Each row of a before or after table is a point. One or more steps were done to the points. Then noise was added and the rows were shuffled. The steps act on how far a point lies along the listed directions, d1 being the first. Name the steps. A step turns or swaps two directions, mirrors them in a line or flattens them onto one, adds a multiple of one to another, or multiplies one. Angles are multiples of 10 degrees, from the lower direction toward the higher: turns from -170 to 170, lines from 10 to 170 but not 90. Use the fewest steps. Two steps may share a direction if one is a turn and the other turns, adds or multiplies; they go together, in the order done. Otherwise the lowest direction goes first.
(in the rows, 128 means zero)

Directions:
(1): [146 183 157]
(2): [149  94 179]
(3): [187 123 101]
Before (12 x 3)
[[ 83  93 146]
 [ 60 124 130]
 [121 105  99]
 [143  85 114]
 [ 42 151 147]
 [123  90 125]
 [132  77 165]
 [149 165 107]
 [143 119 118]
 [145  95 115]
 [141 149  92]
 [143 161  94]]
After (12 x 3)
[[197  80 104]
 [106 131 119]
 [ 50 142 164]
 [ 88 100 127]
 [ 65 163 167]
 [112 108  88]
 [198  84 180]
 [ 48 149 174]
 [110 117  96]
 [208 109  54]
 [140 100  94]
 [168  76 153]]
Steps: turn d2 and d3 by 120 degrees; multiply d3 by 2

Directions:
(1): [106  99 175  99  74 107 195 118 147]
(2): [174 138  83  78 127 182 159 101 164]
(3): [ 52 186 124 125 112 162 122  83 122]
(4): [122 153 197 102 183 153 122 159 171]
Before (8 x 9)
[[ 95  89 192 140 110  69 142 167 135]
 [141 104 186 121 103  86 145 169 153]
 [160  95 161 152 134  78 112 156  90]
 [173  75 149 139 119  80 160 170 146]
 [160  73  80 164  99  57 127 151  76]
 [148 164  85  53 149 213 139  73 141]
 [ 47 152 123 157  87 112 122  96  75]
 [183  69 121 125 110  95 164 132 127]]
After (8 x 9)
[[112  89 159 128  80  93 196 134 152]
 [145  81 146 140  88  87 150 127  87]
 [169  79  64 111  73  85 179 118 117]
 [ 99 167  52 141  97 146 113  93  65]
 [145  95 148  98  89 124 191 111 151]
 [ 61 108 148 151  68  79 152 122 106]
 [ 90 121 171 130  60  91 155 140 122]
 [148 166 144  66 217 200 104 123 155]]
Steps: turn d1 and d3 by 50 degrees; turn d2 and d4 by 50 degrees

Directions:
(1): [118  97 124 153 178 100 160 107  86 129 187  76  63 160 156 152  74 164]
(2): [223 155 100  65 182 120 145  81 110  97 100 151 119 111 127 101  90 116]
(3): [162 169 128 204 169 174 151 141  91 166  66 104 134  91 129 163 154 168]
(4): [ 88 136 131 114 133 134 103  41 183 144 106 135  88 102  60 185 113 159]
(5): [153 149 231 113 141 179 117 109 108 136 162 174  87 167 147 155 168 101]
Before (10 x 18)
[[139 124 178 129  98 163 122 170 130 132 135 151 159 143 136  94 184  78]
 [ 92 132 124 147 145 130 106 102 150 148 103 103 106  98  93 186 105 169]
 [ 99 166 151 174  99 167  99 189 150 121  78 131 181 107 122 104 191 116]
 [109 121 192 125  59 170 112 185 147 124 150 187 170 159 135  91 186  82]
 [110 115 113 136  40 129  98 202 168 113 131 140 216 116 128  65 172  98]
 [ 57 122 146 104  40 130  73 132 198 122 119 174 176 105  73 117 177  98]
 [174 191  98 129 152 159 103 105 144 137  13 141 148  77  73 142 154 126]
 [128 150 152 165  95 129 102 160 140 128 104 127 162 106 145 108 169 129]
 [201 168 201 135 166 200 139 130  86 152  89 160 132 129 147 142 154 118]
 [107 117 168  72  87 150  89 119 164 114 137 173 144 146 111 127 157  83]]
After (10 x 18)
[[ 61 107 121 112 111 104  89 110 167 132 141 110 118 121  97 164  98 150]
 [171 120 212  90 178 147 143  91  82 123 183 144  64 186 161 144  94 114]
 [125 124 137 182 139  98 131 149 104 124 147  81 122 126 172 121 117 157]
 [127 120 116 134 197 105 131  56 102 123 142  84  36 153 106 183  69 161]
 [154 135 161 215 145 179 173 197  71 154 128 112 139 138 164 128 155 144]
 [139 152 161 179 157 189 131 133 103 157  92 118 126 113 126 169 167 145]
 [154 126  82 240 142 137 165 201  83 152 114  55 168  97 163 105 133 174]
 [164 126 161 173 154 157 159 160  83 147 140 100 130 138 153 116 146 120]
 [ 93 124 122 208 168 116 149 170  86 111 151  50 105 146 162 118 107 165]
 [ 87 144 117 251 139 150 146 150  99 176  91  70 139  79 109 175 156 191]]
Steps: turn d1 and d3 by -130 degrees; add 0.5 times d2 to d5; turn d2 and d4 by 20 degrees

Directions:
(1): [113 125 129 116 141 124 192 109  66 138 151 153  50 127 187 153 106 141
 165  89 204 154 175  55 123 156 138 165 132  70 147  94]
(2): [ 57 148 110  76 161 107 161 138 109 112 135 190 142 120 116 103  38 117
  84 217 154 136 119 152 123 117 150  80 182 149 137  82]
Before (14 x 32)
[[101 143 137  98 127 113 149 132 126 126 127 158 142 131 112 122 105 141
  120 179 130 147 120 148 141 120 149 115 148 131 142 113]
 [ 94 130 105 114 123 125 109 132 129 107 108 145 161 128  94 113  96 126
   99 193 109 118 126 143 139 111 135 103 154 156 142 106]
 [131 123 120 131 123 113 106 133 155 129 111 117 162 126  97 122 146 116
   99 140  79 101 106 169 135 105 113 129 135 145 134 137]
 [185 117 155 183 102 129  76 142 181 119 109  81 147 140  87 128 191 146
  129  69  87 141 112 148 134 130 111 148  74 167 118 180]
 [183 102 128 166 103 163  43 138 185 125 107  59 182 137  76 127 213 128
  131  81  52 103  98 165 149 118 103 134  81 156 101 199]
 [160 125 131 140 105 135 119 135 138 143 139 123 120 142 134 124 183 139
  144  93 120 128 165  91 132 122 130 161 102 111 128 137]
 [ 94 124 119 129 129 104 153 117 118 121 122 160 123 124 130 126 107 142
  125 132 131 149 122 121 122 137 131 119 127 132 126 108]
 [162 126 163 145 126 132 128 115 126 133 121 123 104 129 150 130 154 128
  154  88 136 141 142 116 123 123 105 149 112 122 134 134]
 [ 99 129 117 107 164 122 186 105  69 132 153 180  49 124 184 149  85 129
  139 126 206 166 180  80 120 163 149 148 137  89 135  77]
 [170 127 127 153 105 126 102 142 163 118 131 102 184 134  93 111 163 125
  128 124  62 115 103 174 126 101 109 114  95 163 105 140]
 [ 65 125 108 107 150 120 184 133  86 139 150 178  74 133 179 124  79 132
  123 144 204 143 148  74 119 134 151 133 157 116 137  92]
 [ 95 116 117 105 149 127 144 141 133  98 133 144 143 112 103 126  92 140
   81 183 118 154 106 159 128 129 147 105 159 154 130  93]
 [134 129 126 130 132 116 180 101  82 128 136 133  60 111 179 174 153 135
  173  89 202 165 140  61 149 155 121 160 135  83 132 113]
 [166 137 149 147 115 144 111 115 133 126 116 108  93 145 142 133 176 128
  146  74 129 112 157 112 142 138 125 158 103  92 136 149]]
After (14 x 32)
[[157 128 163 141 128 130 130 116 123 132 122 128 105 128 150 128 146 127
  151  95 136 140 141 118 121 121 106 145 117 125 135 130]
 [104 126 108 122 118 129 103 129 133 111 107 135 161 131  95 118 108 126
  106 181 104 116 127 140 139 113 131 110 146 152 141 113]
 [149 117 125 144 115 119  99 132 160 130 109 102 158 128  99 127 168 120
  109 119  73  98 109 165 137 108 106 139 122 141 132 149]
 [103 143 137 100 126 112 147 132 128 127 127 156 141 132 113 123 109 141
  120 178 130 147 121 148 140 119 149 115 145 130 142 115]
 [192 122 134 168  93 133  92 138 168 124 128  82 180 137  98 118 189 131
  140  98  54 114 107 167 127 105 103 128  78 157 102 153]
 [212  94 135 186  90 170  29 135 193 131 104  33 175 141  81 136 248 132
  150  45  41 100 102 156 151 122  94 154  60 147  99 218]
 [202 113 160 196  94 133  68 140 187 123 108  67 143 141  90 133 212 149
  139  47  80 140 113 141 135 133 105 160  60 162 116 192]
 [ 89 125 118 125 131 100 155 117 118 120 121 163 123 123 129 124 101 141
  122 138 132 148 120 123 121 135 131 116 131 132 127 104]
 [105 136 118 108 145 106 192 104  73 122 139 158  64 110 174 164 117 130
  156 126 212 168 136  71 147 151 131 142 157  90 135  96]
 [ 41 132 102  89 162 113 196 136  80 133 152 201  77 129 174 115  47 129
  108 175 213 146 146  82 118 129 158 115 175 122 139  76]
 [100 113 119 109 145 129 140 141 136  99 132 138 142 113 105 127 100 142
   85 175 116 153 108 158 130 130 145 109 154 152 129  96]
 [ 66 137 107  83 180 113 200 110  60 125 157 208  54 120 178 138  44 124
  119 168 218 171 175  90 117 159 159 126 160  98 139  55]
 [159 139 147 145 118 143 113 116 131 124 116 114  93 144 140 131 170 126
  142  80 131 112 156 114 141 139 125 154 108  93 136 146]
 [157 126 129 137 108 134 120 136 138 140 141 127 122 143 133 124 178 138
  142  98 122 129 165  93 131 122 132 159 104 112 129 135]]
Steps: add 0.5 times d1 to d2
